Each row of a before or after table is a point. The points were changed in one or more steps. Then noise was added and the rows were shuffled. The steps act on how far a point lies along the listed directions, d1 being the first. What was done? A step turns or swaps two directions, mirrors them in a line or flattens them onto one, adds a multiple of one to another, or multiplies one. Angles are multiples of 10 degrees, from the lower direction toward the higher: turns from -170 to 170, lines from 10 to 170 but not 90. Use the fewest steps. Two steps may share a direction if one is a turn and the other turns, adds or multiplies; they go together, in the order done. Otherwise the lowest direction goes first.

Directions:
(1): [ 29 -43]
(2): [43 29]
Before (12 x 2):
[[ 44 -13]
 [-13  16]
 [ 14  44]
 [ 47  30]
 [ 22 -59]
 [ 67 -32]
 [  9 -40]
 [  4 -19]
 [ 30  13]
 [ 13  22]
 [-43 -21]
 [-95  -3]]
After, 12 rows:
[[  0  36]
 [ 36  -1]
 [ 58   4]
 [-18  17]
 [ 23   3]
 [-20 -10]
 [ 25  42]
 [-30  33]
 [  6 -52]
 [ 55  55]
 [-12  52]
 [-27 -89]]
Steps: turn d1 and d2 by 70 degrees

Directions:
(1): [ 20 -60   8]
(2): [-46 -20 -39]
(3): [-39  -6  49]
Before, 11 rows:
[[ 21 -34 -42]
 [ -7 -10 -40]
 [ 66  57  80]
 [ 35  32  12]
 [ 23  29  -4]
 [-24 -45 -58]
 [-48   6  39]
 [ 38  13  20]
 [-17 -28  47]
 [ 33  43  -5]
 [-12 -53  17]]
After (11 x 3):
[[ 11  37  13]
 [ -6  14 -33]
 [-28  49  31]
 [ 19  43  64]
 [-39  -5 -31]
 [-71 -48 -89]
 [ 35 -47  -2]
 [-19 -21  52]
 [-29  -5 -46]
 [ -5 -52  21]
 [-18  19 -56]]
Steps: swap d1 and d3; multiply d2 by -1

Directions:
(1): [ 19  -5 -11 -70]
(2): [15 49 51 -8]
(3): [ 59  20 -33  20]
(4): [-36  50 -39  -8]
Before (12 x 4):
[[ -2   9 -83  56]
 [ 60   1  35  26]
 [ 31   5 -55 -18]
 [ 14  37 -80  62]
 [ 44  27   3  16]
 [-57  11 -21  21]
 [  8 -31 -76  30]
 [ 34  34  13  55]
 [ 35  32  16  27]
 [ -5   8 -85 -33]
 [-19 -66 -13  22]
 [ 65   4  -9   4]]
After, 12 rows:
[[ 54 -76 -13   1]
 [  0  -9 -29  33]
 [ 11 -69 -46   1]
 [ 11  59  -5 -37]
 [  9  29 -24   1]
 [ 43  11  24 -40]
 [-13 -43 -41 -46]
 [ 20 -63  18  13]
 [ 23  24   4   1]
 [ 25  28  15 -17]
 [ 55 -70   2  11]
 [ -9 -44 -19  69]]
Steps: add 0.3 times d2 to d1; turn d1 and d4 by 140 degrees; multiply d3 by 0.4

Directions:
(1): [ 29  22 -26 -11 -39  66]
(2): [ 24  78  22 -11   1 -29]
Before:
[[-20 -24 -10   4   1  -1]
 [-14  -5  15   3  19 -28]
 [-24 -42  20  22  28 -28]
 [-21 -30 -19  -2  -3   5]
 [ 10  19  13 -18  11   1]
 [  3  75  45   1  21 -83]
 [-15 -27  -2  -6 -14  11]
 [-19 -59  -4  13  27   2]
 [ -6 -25 -15  20   5  22]
 [  7  20  -4   5  15  -8]
 [-24 -58   6  20  19   1]
 [-28 -50 -10  -7   4  21]]
After, 12 rows:
[[-33 -24  16  -6  28 -33]
 [ -9 -30  -8   2  -6  24]
 [-18 -61   0  22  10  12]
 [-20 -48   7  14  36 -19]
 [-20 -15  -2   3   7 -18]
 [-28 -49  13  21  27 -15]
 [-12  -4   7  21  25 -24]
 [ 21 -11 -43   0 -57  95]
 [-19 -10  15  -5   1 -24]
 [ 11   7 -16   4   2  15]
 [ 12  10   3 -19   3  25]
 [-23 -14  -2  -2  12 -29]]
Steps: mirror d1 and d2 in the line at 50 degrees

Directions:
(1): [-69  28  -3   6  28 -12 -64  -8]
(2): [ 31  23  45 -37  48 -59   2  12]
(3): [ 20  26 -72  40  42 -25  21  -1]
(4): [  8 -43 -27  -6 -16 -30 -38  74]
Before, 11 rows:
[[-42  17  57   3  19 -12 -49 -14]
 [-12  24  43 -17  22 -24 -37   3]
 [ 26 -23  16 -14  -4 -37  35  36]
 [-40  13  19  14  -2  13 -21 -24]
 [ 17  14  12  25 -20  43  47 -17]
 [ 23  73 -30 -11  94 -69  43 -34]
 [ 54 -24 -21   4  34  -4  36  12]
 [-15  18  29 -37  27 -22 -14 -11]
 [  2  -8  24 -15 -30  49  53 -30]
 [ 22 -36  16 -26 -36  40  24  11]
 [-38   7 -22  26 -13   6   8 -10]]
After:
[[ -5 -14 -51  13  43 -11 -33  33]
 [ 30  32  37  -6  24 -18  19 -21]
 [ 35  15  61   6  10   0  41 -35]
 [-16 -11  -7  16 -33  21  25 -12]
 [ 18 -29  -4  10 -38  10  -3  57]
 [-24 -28  18 -36 -12   2 -43  34]
 [ 25  14   9 -27  33 -21  33 -11]
 [ 20  -8  27   2 -25  19  35 -26]
 [ 63  25 -91  17  56 -50  70  -1]
 [-32   2  -5   3  38 -48 -12  36]
 [  0 -46   7 -25 -33   1   1  54]]
Steps: turn d1 and d4 by -110 degrees; turn d2 and d3 by 30 degrees

Directions:
(1): [ 16 -50  31 -38  46 -25 -24 -36 -47]
(2): [  9   3 -28 -14   6  94 -34  -4 -31]
(3): [ 27 -50  15 -37 -53   8 -34  14  54]
Before:
[[ -4  -7   9 -25  -6 -25  -9  -7  15]
 [  9 -36  26 -28  15  20  -1   0   0]
 [-10   9  14   3  77 -17  14 -48 -72]
 [ 37 -55   8 -50   1  53 -56 -12  -8]
 [ 15 -18  13 -53  11  27 -41 -13 -34]
 [  2  12 -13   7 -49  39 -36  23  36]
 [  2 -21  10 -15  26  13 -23  -9 -10]
 [ 30 -43  14 -20  23 -17  -8 -21 -33]
 [ -5  16 -22  17 -38  15   6  33  46]
 [ -1   6  16  -8 -27   6   0  11  29]
 [-14   6  -7  13 -42 -23  -8  33  36]
 [  7   0 -17 -25  19  86 -40 -10 -46]
 [ 10   3 -12  -6 -69  57 -18  24  40]]
After:
[[-21  36   2  36 -54 -49  40  27  50]
 [ 35 -62  21 -59  28  51 -61 -38 -37]
 [-21  34  -2  40 -38 -40  13  25  46]
 [  2 -34  27 -17  23 -17 -15  -9   1]
 [-22  43 -30  45 -29  -3  31  33  42]
 [-14  19  -1 -10  21 -17  -1 -19 -18]
 [-33  45 -28  43  -9 -11  15  24   2]
 [ 17 -47  51 -21  18 -98   6 -18  11]
 [ 11 -29  46 -51   9 -56 -18 -13  -9]
 [-21  33  13  13  -4  -9  24   6   9]
 [  2 -28  45 -17  28 -24  16  -5  -6]
 [ 18 -55  39 -39 -34 -42 -26   7  46]
 [ 26 -50  21 -22  36 -27  -8 -27 -49]]
Steps: multiply d1 by 1.3; turn d2 and d3 by 120 degrees

Directions:
(1): [-38 -25  40 -18 -12 -59  22 -18  50  59 -15]
(2): [  9 -47 -40 -26 -25  -1 -15 -83 -41   7 -24]
Before:
[[ -9  34   1  20  19  32   9  54   1 -29   1]
 [ 28   0 -54   4  14  37 -29 -19 -58 -35  -8]
 [-18  16  11  13  16 -10   2  41  22   9  11]
 [ 38  35 -32  29  15  62 -20  24 -45 -66  19]
 [ 18  -5 -11   9  -5  10  -3   3 -24 -17   4]
 [-13  17  30  17  -5   0  -2  33  14  -2   8]
 [ -8   6  -3   3   3  16  -4   8 -20 -13   7]
 [ 13  10 -12  21  11  23   1  25 -14 -15  20]
 [ 14  30 -23  18   9  34  -8  29 -17 -41  25]
 [-14   0  29  -8  -2 -27   2  -2  24  20  12]]
After, 10 rows:
[[ -6 -30  -8  -4 -10 -14   6 -30  -5  26  -2]
 [ -3  21  28   6   8  -8  -1  27  18  -2  23]
 [-37 -28   7 -19 -12 -25  16 -29  15  32 -33]
 [ 14 -28 -50 -12   0  11 -25 -56 -51  -6 -24]
 [ -2 -53 -22 -25 -31 -20  -8 -96 -25  21 -29]
 [-27  -4  12   1   5 -29   6  14  27  30  -1]
 [-15 -33 -16 -21 -23 -24   1 -55  -2  22  -9]
 [ 11 -20  -9  -2 -13  -4  -1 -18 -21  -1  -4]
 [-23  -4  33   4 -16 -20   2   4  20  21  -3]
 [-17 -12  -1  -9  -6  -1  -3 -17 -16   6  -2]]
Steps: mirror d1 and d2 in the line at 130 degrees

Directions:
(1): [ 18  15 -27 -71 -72   3  -2 -27  38  33 -33 -13]
(2): [-13  91 -36 -13  -1  13 -35   7 -44  14  40  33]
(3): [-13  38  37   1  32  51  37 -53  49  -7 -17  51]
Before, 8 rows:
[[ 25   2 -56 -20 -53 -11 -39   1  -7  24  -4 -46]
 [  8 -13 -38  -7  -9 -10 -38  45 -32  -9  20 -52]
 [ 15 -79 -16   6 -24 -39  -6  38  20  10 -23 -50]
 [ -3 -82  20  57  23 -60 -10  48 -46 -31  10 -65]
 [ 21  12   1  -4   8  15  17  -2   5  -6  11   4]
 [-17  -2  24  24  38  18  36 -26  30 -33 -26  31]
 [-30  23   9  18  49  13   3  -7 -24 -15  31  49]
 [ -5  27 -28 -48 -58  -8 -21 -25  15  37   6 -10]]
After:
[[ -4 -15  -9 -38 -58 -18 -10 -17  22  28 -16 -26]
 [ 10 -45 -56 -13 -44 -45 -41  54 -23  26   5 -50]
 [ 25  14  16  -3  18  27  26  -5   6  -6  11   7]
 [ -4 -37 -24  42  -7 -75 -52  75 -98 -11  44 -65]
 [-25   8  21  29  57  15  16 -15  -2 -27  21  50]
 [-23  39  29  18  45  35  48 -46  37 -40 -24  60]
 [ 29 -39 -58 -17 -69 -35 -48  12 -11  17  -6 -64]
 [ 15 -41 -53  -4 -27 -32 -47  66 -50  -9  26 -70]]
Steps: flatten d1 and d2 onto the line at 170 degrees; multiply d3 by 1.6

Directions:
(1): [ 37 -20 -70 -22  -1 -14  -7  49 -68   3 -38 -35 -40  -2]
(2): [-24 -63 -20   6  54  -6   8 -29   6  60 -55   1  51 -24]
(3): [-34  38 -74  10 -13  -2 -67  32  26  27  15  48  28   9]
(4): [ 40  35   9  64  23  20  54  57  28  51 -20  12 -15  22]
Before:
[[-10  14 -54   6   9  -7 -31  13 -19 -10  11 -16   4   3]
 [ 25  69   2  55 -29  18   3  66  44  24  32  34 -19  40]
 [  1 -30 -38  13  28 -14  12  24 -12  20 -35 -18   9 -30]
 [-21  10 -13 -15  -6  16 -34  -1  16  -4   1  28  -5 -10]
 [-47  46 -28  14  -1  22 -33  15  34   6  26  24   8   1]
 [  2 -12  17 -40 -11 -17  -9 -16 -27 -40  -4 -24  -8   8]
 [ -2  26 -13  43  33  22  27  23  29  56 -24  16  21   8]
 [-40  14 -26  -4 -38 -32 -66 -24  11  -8  29  19  15  -1]
 [ 30 -82 -38 -43  15 -11  30 -20 -88  -8 -52 -46 -24 -31]
 [ 43 -39 -23 -11  20 -21  32  11 -57  32 -42 -48 -18 -13]
 [ 32 -13  46  25 -10   5  46  12 -31 -14  -2 -38 -45  22]
 [ 28   8 -23 -34 -29  -5 -48  20 -62 -48  24 -31 -30  -2]
 [ 16 -21 -51 -12 -14 -15 -18  24 -59  15  -4 -17 -14 -16]]
After, 13 rows:
[[-24 -52   8 -24  -9 -41 -22 -63 -26 -11  -9 -27  10 -22]
 [-10  19  52   8 -33   5   0 -27  10 -22  58  12   4  -6]
 [-30   6   8   1   8  -2 -18 -38   3 -34  33 -16  20  -3]
 [-16 -22  -2 -31   3  12 -20 -22  -5 -11 -13   5  -9 -22]
 [ 16  61  -1   6 -48  -3  -9  48  -3 -63  50  -6 -45   1]
 [ 36  83  43  25 -44   7  20  30  18 -22  62   5 -37  28]
 [-59 -26 -40 -32  17   2 -40 -28 -11  -2  -8 -12  20 -27]
 [-71 -42 -54  16  30  -8 -58 -27  53  83 -23  52  95 -14]
 [-12  -3  28  73  27  16  34   9  40  61 -15  19  24  22]
 [-32 -36  92  20  45  16  13 -86  44  18   7   9  74 -22]
 [ 56  71  78  25 -53  30  64  17   3 -66  65   5 -68  27]
 [ -3  59 -73  -9 -31   7 -46  53 -18 -10  20   9 -21  15]
 [  6 -15  56   3  22  -2  37 -23  12   1 -21 -13  15  10]]
Steps: multiply d2 by 2; turn d1 and d2 by -150 degrees; turn d3 and d4 by -70 degrees

Directions:
(1): [ 57 -35  -9 -73 -73  41 -11  21  24  -8  14 -56 -14  30  32  24  -4 -10]
(2): [-29  -4  13 -39  48  39  23  -1  26  21  22 -16  63  49  20 -72  59   0]
Before:
[[-38  11   2  -6  41  -2  14   3  12   8  -6  17  41   8  -6 -27  37  -2]
 [-15 -17  13 -18   9  11   3  -1  10  -3   3 -15  26  23  12  -8   7  -2]
 [-41   4   4   7  62   8  16   6  -6  14   4   6  43  25  -3 -63  42  -5]
 [-55  41  14  95  61 -67   1 -28 -57  14 -21  71   8 -64 -39  -9 -33  10]
 [-18 -10   5 -40  21   2  13  -5  29   9  11 -12  28  25   7 -14  14   8]
 [ -6  14   4  44   9 -19   0   6  -7  -3 -14  26 -11 -32  -6  17 -17   3]
 [ -9   4  21  -2  47  13  18   1  13   5  20 -11  16  -1  -4 -35  29   8]
 [-20  20   6  23  32 -29   1   0 -12   1  -2  24   1 -18  -8   1  13   5]]
After (8 x 18):
[[  8   6   2  29  -6 -11   0   9  -5  -5 -11  15 -15 -26  -2  22 -16  -2]
 [-24  13  22  15  68  -2  20  -3   9   6  16   4  22  -8 -18 -40  30   9]
 [-25 -10  13  -2  21   0   8  -3   7  -1  -4  -6  27  20   8 -13   9   1]
 [-33   0   7 -19  45 -10  16 -11  21  12  10   4  34  15  -4 -20  16  11]
 [-57  24   6  17  63 -15  18   0   2  11  -9  37  45   1 -20 -34  36   0]
 [-21  22   8  23  32 -28   1   0 -12   2  -4  21   1 -18  -9   4  15   2]
 [-42  33  11  74  41 -55  -2 -19 -50  16 -18  56  -1 -51 -29  -1 -34   3]
 [-67  19  10  38  95 -12  19  -1 -19  20  -4  34  46  12 -18 -73  44  -1]]
Steps: add -0.7 times d2 to d1

Directions:
(1): [ 11 -21 -58  -9 -33  26  33 -43 -35 -25  -3  80 -21 -54   5  -1  67  -5
  -9  43]
(2): [ 40  48  79  54   7 -28  10  -4 -26   9  44  17 -71  19  13 -13  36 -32
  28  31]
(3): [-17  -1  54 -42 -38 -26 -61 -16 -11  -2   4  49  44  56  29 -21  34  60
 -39  22]
(4): [-50  10 -13  29  50   5 -38  38 -46 -13 -56  32  -6   5   0 -49 -48 -37
 -18  69]
Before (12 x 20):
[[ 34  -3 -33  30  28  11  31 -12  -3  -8   6  -5 -25 -41   6 -16  28 -43
   30  14]
 [-42 -46 -69 -38  13  31 -15  22  26  -4 -25  -1  42 -13 -30  28 -18  35
  -32 -33]
 [-24 -30  39 -31 -24 -16 -54   1 -47   4  -8  53  10  22   9 -21  54  21
  -26  34]
 [ -9  15 -21  28  52 -12  10  37  41  19 -29 -85  10   2 -31  22 -75 -29
   -8 -20]
 [ 23  -9 -55   1  15  11  50  18  54  -7  21 -77  26 -26 -27  31 -69  -7
   27 -95]
 [ 11  15   1  17  16   3  45  26  28   0   9 -72  -2  -5  -6  23 -20 -23
   53 -66]
 [ -2  -1  -8  23   5   9  -6   4 -26 -32   6  53 -25 -35  22 -22  31 -41
    3  60]
 [ -9 -50 -93 -45 -51  50  40 -10  35 -15  -9   1  61 -64 -41  27   2  35
  -15 -41]
 [ 14  -4  13 -32 -50 -27 -14 -48   0   7  41  38  17  10   7  -4  61  61
  -18  -4]
 [ 43   8  35 -35 -49 -11  -8 -47 -21 -13  22  47   1  -3  44   4  80  56
  -28  13]
 [ 50 -35 -47 -20 -62   6  56 -60  17 -17  36  62 -21 -64  -2  34  93  47
   25 -29]
 [ 19  -3  32 -30 -47  -6   6 -28 -15  -8  32  37 -18  22  18 -12  84  30
  -31   0]]
After, 12 rows:
[[  4  -5  -3 -27  -8 -17  -4  20  55  -1  16 -75  62  29  -7  13 -68  36
   -3 -87]
 [ 56  -1 -17 -18 -40  16  34 -66 -29 -24  26  54 -33 -57  27  16  98  31
  -13  23]
 [ 61 -26 -70   2 -34  16  77 -48  24  -8  35  24 -42 -84 -22  52  64  20
   38 -52]
 [  8  -2 -14  44  37  10  12  21 -11 -28  13   8 -39 -51   6 -15  -3 -71
   20  41]
 [-39 -48 -64 -36   5  39 -14  27  27 -13 -23  -1  46  -9 -36  30 -26  38
  -33 -36]
 [ 29  -8 -10 -17 -44  11  41 -36 -26 -13  30  39 -40 -21  15   1  95   7
  -19  12]
 [ -4  18  42  -7   0 -14   0  26  31   4  16 -49  26  42   8   8 -14  16
   33 -68]
 [ -6 -37 -91 -38 -38  52  43  -3  41   0  -7 -29  57 -64 -42  20 -17  27
   -9 -54]
 [-22  16  36   3  38 -41 -36  35  51  28 -27 -77  40  55 -14   7 -60  10
  -41 -17]
 [ -6 -44 -12  -4 -17   9  -6 -13 -54   3 -10  62 -20 -24  -3 -13  59  -9
  -11  43]
 [ 32   5  -9  40  47   5  17  11  11   7   7 -48 -22 -30   4 -16   5 -45
   32  -7]
 [ 22  -8 -27 -24 -59  -2  17 -61 -19  -1  43  53  -2 -39  -1  10  82  37
  -13   3]]
Steps: add -0.3 times d4 to d3; turn d1 and d3 by -50 degrees

Directions:
(1): [ 11  39  28  47  14  31  24   3  52 -10   4  12  80   5   1 -31 -61  45
 -25  17  44 -72  -1  39]
(2): [ -3 -77 -63 -10  -3 -16  32  -7  32 -23 -30  84 -29 -14  24 -41  26  27
  15 -20  19 -53  53   0]
Before:
[[ -2  13  -2  11   3  15  13  10  13   8   3   3  27   1   0   1 -22  14
   -7   1  12 -15  -1  11]
 [  7  16  22  17   8  11   5  -1  21   3  -5  -4  38   9   7  -6 -28  18
  -12  15  20 -20 -13  19]
 [  5  22  22  16   1  16  -9   5  17   1   3  -6  27  -2   1   1 -31   6
   -9  -8  15 -23   1  13]
 [  7   1  11  11   0  15   0   5  18 -11   4  -5  30   4 -11 -24 -14  17
   -7  12   8 -22   8  20]
 [  2  25  18  37   5  26  30   6  57 -24 -10  37  69   6  10 -40 -38  48
  -16  -4  52 -95   9  37]
 [ -2 -60 -62  -7  -3  -4  33   4  42 -23 -31  76 -21 -15  18 -42  10  26
   15 -15  18 -57  45  -3]
 [-10 -23 -18  -5   2   2  11  -1  16 -20 -16  41   4  -3  13 -14   2  24
   -2   6  12 -35  12  -1]
 [ -1 -17  -5  -1  -1   2  15  -5   0  -3  -9   0   2  -3   9 -14   5  10
    3   7  12 -27   5   6]
 [ -1  11   7   7   1  -1   4  -5   7   8  11  -1   5   5  -6   7  -2   3
   -3   2  -4  -8 -14  -2]]
After:
[[  0  -8   1   3   1   5  15  -4   2  -2  -6  -7   9  -2   7 -13  -2  11
   -1  10  14 -29   1   9]
 [ -1 -31 -19  -9  -7  -5  -6   0   8  -5 -13  26 -21 -11  11  -4   9  -1
   10 -25   3 -14  24  -4]
 [ -8 -53 -42  -2  -7  -5  35  -1  44 -33 -33  85  -4  -7  26 -47  20  36
   10 -29  35 -83  44  11]
 [  2 -36 -18  -7  -5   0   3   2  12 -15  -7  17  -4  -2  -4 -27  14  11
    6   1   1 -16  24   8]
 [ -6 -21 -28  -6  -2   2  16   8   7   5  -8  24  -5  -5   7  -1   4   9
    6 -10   5 -10  15   0]
 [ -3  -8  -7  -1  -2  -8   5  -7   4   5   5  10 -10   1  -3   5  12   1
    3  -4  -8  -4  -7  -8]
 [ -1 -43 -24 -12  -1 -13  10  -6  11  -4 -22  31 -18   0  18 -11  16   9
    9  -5   8 -10  15  -1]
 [ 10  32  10  38  10  34  27  13  57 -12  -4  20  66   1   0 -35 -59  40
  -17  15  37 -72   2  29]
 [ -7   4   2  10   6  13   9   1  20 -17  -8  25  30   1   8 -11 -18  28
  -11  15  17 -40  -1   7]]
Steps: swap d1 and d2

Directions:
(1): [-48 -27   3 -16   6  15 -54  20  19  -5  29 -73  37   4  13  44  59 -39
   2   3  36 -16  20  -6  47 -14  42  54  39 -46 -23 -22]
(2): [-38 -22 -30  19   3 -60  -6   3 -63 -17  36   3  52 -57 -22 -22  -7   7
  -9  45   6 -15 -38 -19   3  22   2  17 -47  16 -83  45]
(3): [-16  -6   0  -2  19 -40 -43 -42  30   3 -16   4  -8  58  13  38 -28  -7
  23  -4  22 -60 -42 -14  44  22  47 -11 -41  95  26 -10]
(4): [  3  21  21  30   2   7 -18 -57  32  25 -75 -17  49 -38  29 -69  -8   4
 -55  14  25  22  38 -68   6  19  47 -17  13  -1  -1   1]
(5): [ -8 -92  33  49  29  18 -13 -37 -12 -20 -10 -19  -6 -13   9  25 -49  14
  39 -38 -27  -3  49  17 -30  33 -14 -26  34  15 -65 -40]
Before (9 x 32):
[[ -4  20 -36 -40  19 -25   4  21   4  -6  31  30 -41  55   8  46  -7  -4
   25  15 -11 -33 -73  27  12 -10   3   5 -50  53  28  -6]
 [ 33  47  -1 -13 -34  22  40   0   6  35  -6  32 -35  -2 -14 -17  18  13
  -28  -9 -11  21  33 -13 -22 -13 -15  -8   0 -26  54   6]
 [ 48  22  15 -16 -10  15  48  35 -39   3   6  39 -77  11 -16   4 -31  24
   18 -44 -59  21  -9  50 -63  -7 -95 -44 -17  12  39 -14]
 [-28 -27  -9  25  14 -32 -20 -19 -20 -16  -9  22  -3  -1  11  -6 -43  17
   18   3  -7 -32 -41  -8 -19  22  -2 -26 -42  73 -33  20]
 [ 14   9  13 -14 -10  33   6   3  44   1  -6 -14 -19  23  16  20  26 -17
   12 -30  14  10  23  17  -5 -23 -21 -11  25 -55  27 -20]
 [  5 -25   2  -3  21 -36 -11 -27  39   5 -36   4 -29  66  13  24 -40   6
   22 -17 -13 -31   4   5  -3  33  -8 -21 -16  83  31 -40]
 [ 15 -21   7  17 -11 -10  28  18 -48 -10   9  -5  33 -64 -30 -45 -19  25
  -11  18 -26  44  11   0 -29  20 -24 -15   8 -17 -76  28]
 [ -9 -41 -11  21   9  15  13  43 -85 -18  37  15 -18 -57 -17 -11 -14  31
   16 -10 -48  24   0  41 -53  -6 -81  15  31 -34 -71  14]
 [  3  12   2  19   6 -40 -11 -39  -5   2 -39  32 -13  16  -7 -25 -24  -2
  -12  -2  17 -33 -33  -5   6  -1  17 -14 -45  73  55  21]]
After (9 x 32):
[[ 32  88  -1 -24 -19  54   7  33  12  32 -36   9 -19  -9  19 -56  37   5
  -52  -2  -4  46   9 -16  -6 -41 -14  22  48 -55  76  10]
 [-22 -76  11  21  19  -5 -23   0   7 -11  -2 -51  19  -1  16  14   3  -9
   13 -12  -8   3  64   8 -19  32 -20  12  42 -14 -59 -49]
 [-30  16 -10 -15 -21 -27 -30  -8   1  32  24 -17  12   2  -5  16  41 -13
  -26  17  33 -38  -1 -41  38   1  45  37 -20   4   8  16]
 [ 43  65   4 -16 -33   8  32  15   8  28 -37   6  15 -21 -13 -71   4   8
  -48  24   3  48   6 -30  -6 -11   9 -20   3 -11  21  32]
 [-23 -55  31  49  27 -11 -36 -59  -8  -9 -41 -22  15 -21  12 -14 -22  -6
   -5 -18  21 -23  29  -8   0  14  30  -4  12  35 -15  -9]
 [-28  37  27 -30 -11  37 -54  19  34  27 -17 -86  26  -7  33   9  72 -50
  -44 -17  39   2  40 -31  37 -23  26  36  39 -52  36 -40]
 [ -6 -19  28  38   9  37 -11 -33  16  -3 -57  -8  -1 -24  34 -39 -27  15
  -12 -18 -13  19  50 -21 -43   4  -6 -34  25   5 -21 -14]
 [ -6 -40  16  -3  45  34 -32 -27  50   1 -27 -26 -27  48  41  47 -20 -10
   27 -30  -6 -15  19   7   4  14  31 -12  31  25   8 -66]
 [-19   1 -22 -21 -14 -11  -7  24   7 -21  40 -10   3  12  -2  42  33 -22
   20   3  26 -21 -31  19  18 -17 -16  16 -12 -32 -15   7]]
Steps: turn d2 and d4 by -110 degrees; turn d1 and d4 by -120 degrees; turn d3 and d5 by 80 degrees
